Rows are points. Each copy is the shape, with its points in the same order, turned, moved and blurred by noise. Some copies are also mirrored. Which?

Shape, 8 rows:
[[-16 -11  26]
 [  1  18  17]
 [ -9  32  -7]
 [-13  -6  -6]
 [ 19  29 -28]
 [ 26 -23  -8]
 [ -4  36 -41]
 [  2  -3  -1]]
Copy 1, 8 rows:
[[ 21   6  -9]
 [ -5  22 -15]
 [-28   8 -34]
 [ -3 -14 -12]
 [-56   5 -11]
 [-18  -9  29]
 [-53  -8 -35]
 [ -9   0  -3]]
Copy 1 is: mirrored
Copy 2, 8 rows:
[[-24  16  10]
 [ 13   7  17]
 [ 36  22   9]
 [  2  14 -13]
 [ 51  -7  -2]
 [ -1 -25 -18]
 [ 60  16 -18]
 [  4  -2  -4]]
Copy 2 is: only turned
Copy 3 (8 x 3):
[[ -9 -28  31]
 [-22   3  18]
 [-31   7  -6]
 [ -1 -19  -2]
 [-13  29 -18]
 [ 30   6   9]
 [-25  15 -40]
 [  1  -5   7]]
Copy 3 is: only turned

Shape:
[[ -7  24 -10  -4]
 [-29  -7  44  -3]
 [ 44 -11  32 -11]
 [ 12  -9   9  -2]
 [ 14  13   2  -1]
 [ -1   4 -17  38]
 [ 18  -2 -39   5]
 [ 16 -17 -41  37]]
Copy 1, 8 rows:
[[  7  -8   1  22]
 [-50   7  20  -2]
 [ 12  22  37 -32]
 [ -1  -1   9 -16]
 [ 12   9  11   3]
 [ 10  16 -36   5]
 [ 34 -16 -21  -5]
 [ 27  -1 -52 -17]]
Copy 1 is: mirrored
Copy 2 (8 x 4):
[[  5  22  -3 -32]
 [-44 -14   3 -15]
 [-22  40  20  32]
 [ -6  13  12   6]
 [ -1  31  -3  -6]
 [ 33  -4 -23  -6]
 [ 45  20  11 -13]
 [ 60  -1  -8   8]]
Copy 2 is: only turned

Shape:
[[ 24   8  -9   8 -21  -6 -34 -29]
 [-11  28  13  -3 -18  18  -1  -3]
 [-30 -26  -3  20  12  -7 -10   0]
 [ 17  15   4  27 -29  -2  -1 -31]
 [ -5  33 -20 -24 -14   7  19  12]
 [ -4  24 -19   2  30  18  15   6]
 [-16 -29   5  15  14  -4  11   9]
 [-22  30 -23  -8   3  21  14  15]
 [  7   0 -16 -12  -7  -4  -2 -52]
 [ 44 -26   0   5 -26  -2 -19 -41]
 [ -9  10 -26  19 -12  17  10   3]
 [-21  -3  12   4   1 -25  -4   0]
 [-10  34 -17  -6 -11  36   3  -6]]
Copy 1 (13 x 8):
[[ 28 -20  -7  30 -29  16 -11  17]
 [ 11   6  17   0 -24 -19  21  22]
 [-14 -24  22 -19   8   9 -12 -11]
 [ 21 -19  -3  35 -29   3  21  -5]
 [ -2  40 -15  -7 -19  -4  24  19]
 [ 20  25   8 -36 -20   8  15 -10]
 [ -9 -22   2 -25  13  -7  -2 -21]
 [ -3  30   8 -29 -22   4  25  13]
 [  4  -2 -12  16 -48  -2 -22 -10]
 [ 26 -46 -36  26 -34  -1 -16  -1]
 [ -7  -3  -2 -14 -21  18  30   3]
 [ -5  -2  14   7  13  -8  -9  -3]
 [ 10  16   7 -16 -45   0  25  21]]
Copy 1 is: only turned
Copy 2 (13 x 8):
[[  6 -12  -5  16   3  14 -43 -32]
 [  3 -17  35   0 -19   6  -1 -14]
 [-10  14 -17  19 -11 -27  10  -5]
 [  7   6  12  19 -11  35 -30 -17]
 [-13 -30  25 -24 -19   6 -14  22]
 [-12   2  11 -38   8  -1   6   9]
 [ -7   6 -20  16  -7 -10  23  11]
 [ -7  -9  25 -32 -12 -16   0  15]
 [ -3  -9 -24 -12 -29  22 -30 -29]
 [ 29 -17 -34  28  -2  35 -32 -27]
 [  6   9  11  -8 -10  -6 -19  16]
 [-30  -6   0  24 -17 -10   8  -6]
 [ 13  -8  29 -30 -16  -3 -13  -6]]
Copy 2 is: mirrored
Copy 3, 13 rows:
[[ 10  18  20  -4 -33 -10 -24 -32]
 [-39  23   4 -28  -6 -10  -5 -13]
 [ -8   7  -3  13   3 -40 -24  26]
 [-22  15   7  -7 -49 -19 -12 -25]
 [-29   5 -19 -16   3  27  -3 -16]
 [-37   5  -8  23  18  -5   7 -13]
 [ -8   5 -10  12  -3 -31   0  34]
 [-45  13 -20   1  20  10  -8 -11]
 [-10 -19  32  -2 -31   7 -21 -12]
 [ 16  18  34   3 -60  -3 -11   3]
 [-33  19 -20  17 -12  -2 -19  -3]
 [  0  -2  -9 -17  -1 -32 -11  10]
 [-50  23   3  -3   1  10 -10 -20]]
Copy 3 is: only turned
Copy 4:
[[-18   0  -3  12 -46  -6   7 -12]
 [-10  15  16  15  14   7  32 -15]
 [-27 -31 -25  28  22  14  -6  -6]
 [-10 -10  12  23 -23 -21  24 -15]
 [ 12  37  14  13  21  -3  11  14]
 [  0   0 -15  -4  29   1  31  31]
 [ -6 -36 -20  17  32  12  -2 -10]
 [ -3  27  -4  17  34   9  23  22]
 [-26  12 -19   8 -13 -44  -2 -11]
 [  4 -13 -19   7 -46 -27   1 -38]
 [  0   1 -10  38   9  -3  26  12]
 [-24 -15   9  12  18   4 -14  -8]
 [ -4  30  -3  17  13  -5  39   4]]
Copy 4 is: mirrored

Shape, 15 rows:
[[  8  25 -14 -21 -38   6   2   7  16]
 [ 22  10  24   5  15 -18  -5 -41 -31]
 [  8 -30 -13 -20 -15 -20 -27  14   2]
 [ 28  13  18  33  -2 -32   3 -12 -20]
 [ 24 -33 -23  -9 -23 -11  -5   7   6]
 [ -4  30 -26 -21   3  19   8   9  17]
 [ 33 -15 -22  20 -18   4 -31  -7 -18]
 [ 33  16   3  17  23 -30 -11 -25  -7]
 [ 19  -8  20  20   8 -22  -4 -42   1]
 [-17  -8 -27 -18 -36  -9 -39   9  15]
 [-12   4  21  14  10  11   1  -6  12]
 [-16  26 -13 -29 -20  25  17  -9  13]
 [-16  22 -12 -35 -21  16   9  12  -8]
 [ 12 -11 -12 -23 -27   8 -27  31   4]
 [  7 -13  -7  28   8 -33  -2 -19 -27]]
Copy 1:
[[  7  33   6  30 -19   3  -5  -9   0]
 [  6 -29   1 -15  24  -8  40  -6  25]
 [ 22  10   8 -20  -5  43 -22 -16  10]
 [-10 -21  -7   2  38  -9   8 -29  30]
 [  1  11   0   1  -8  55 -10 -19  16]
 [  0   8  -9  19 -41  -9 -11  13   0]
 [ 25 -18 -22  16  11  42   4 -28   9]
 [  0 -41  -2  -8   4  -8  17 -28  26]
 [-14 -37  14 -11  23  10  27 -18   8]
 [ 38  13  25  15 -13  33 -32 -11 -10]
 [-15 -16  -1  -6   9  -4  -3   8 -22]
 [  0  25   9  29 -26  -3   6  27  -9]
 [ 17  35  -2  15 -18  -2  -6  26   4]
 [ 25  30 -12  -3 -13  31 -21 -16  -7]
 [  0 -39   2  -4  31  18  -4  -4  37]]
Copy 1 is: only turned
Copy 2:
[[ 22 -47 -11  23  30 -10   4   3   7]
 [  9  25 -14 -19  -5 -16  42   0 -21]
 [ 17  -4 -28  34  -7  18  11  26  35]
 [  9   8 -21 -17  12   6  23  19 -46]
 [ 14 -15  -3  26   1  33  21  18  28]
 [  5 -36  -6   2  22 -19 -18 -23  24]
 [ 27  10 -24   2  39  39  34  11  17]
 [ -4  -1 -31 -25   4  10  32  -2 -21]
 [ -3  19 -15   5  -6  13  42 -10 -22]
 [ 30 -17 -39  49   9   8   0   5  32]
 [-13  13   1  16  14  -7  -4 -13  -7]
 [ 18 -30  14  16  20 -29  -8 -22  13]
 [ 31 -21   6  13  15 -34 -15   0  21]
 [  7 -21 -17  37  25   1   6  29  42]
 [ 25  22 -20 -11  -8  34  17   5 -18]]
Copy 2 is: mirrored
Copy 3 (15 x 9):
[[  9 -24 -14  19  39  11  -1 -35  10]
 [ 30   8 -29 -31  11 -17 -12  30 -15]
 [ 13 -24   0   0  -2  16  -1   2  49]
 [ 16   6  -7 -28 -12  -9 -22  -2 -27]
 [ 17 -24  14  -7   2   4  19 -14  40]
 [ -8  -1 -16  16  50  31  18 -16   2]
 [ -3 -46   3 -28  -3  -2  15   7   5]
 [ 12  10 -31 -44  -1   2   2   4  -8]
 [ 17  13 -29 -21 -11 -28   6  14   0]
 [-16 -38 -13  18  15  11  -9 -14  48]
 [ -1  11 -21  23   1  -2  13  14  -9]
 [  2  -5 -17  36  60   1   8 -16   3]
 [  6 -16   1  29  56  20  -7  -4   7]
 [ 12 -45   3  21  10  31   5  -9  28]
 [ -3  13   8 -36  -7 -15 -11  17   9]]
Copy 3 is: only turned
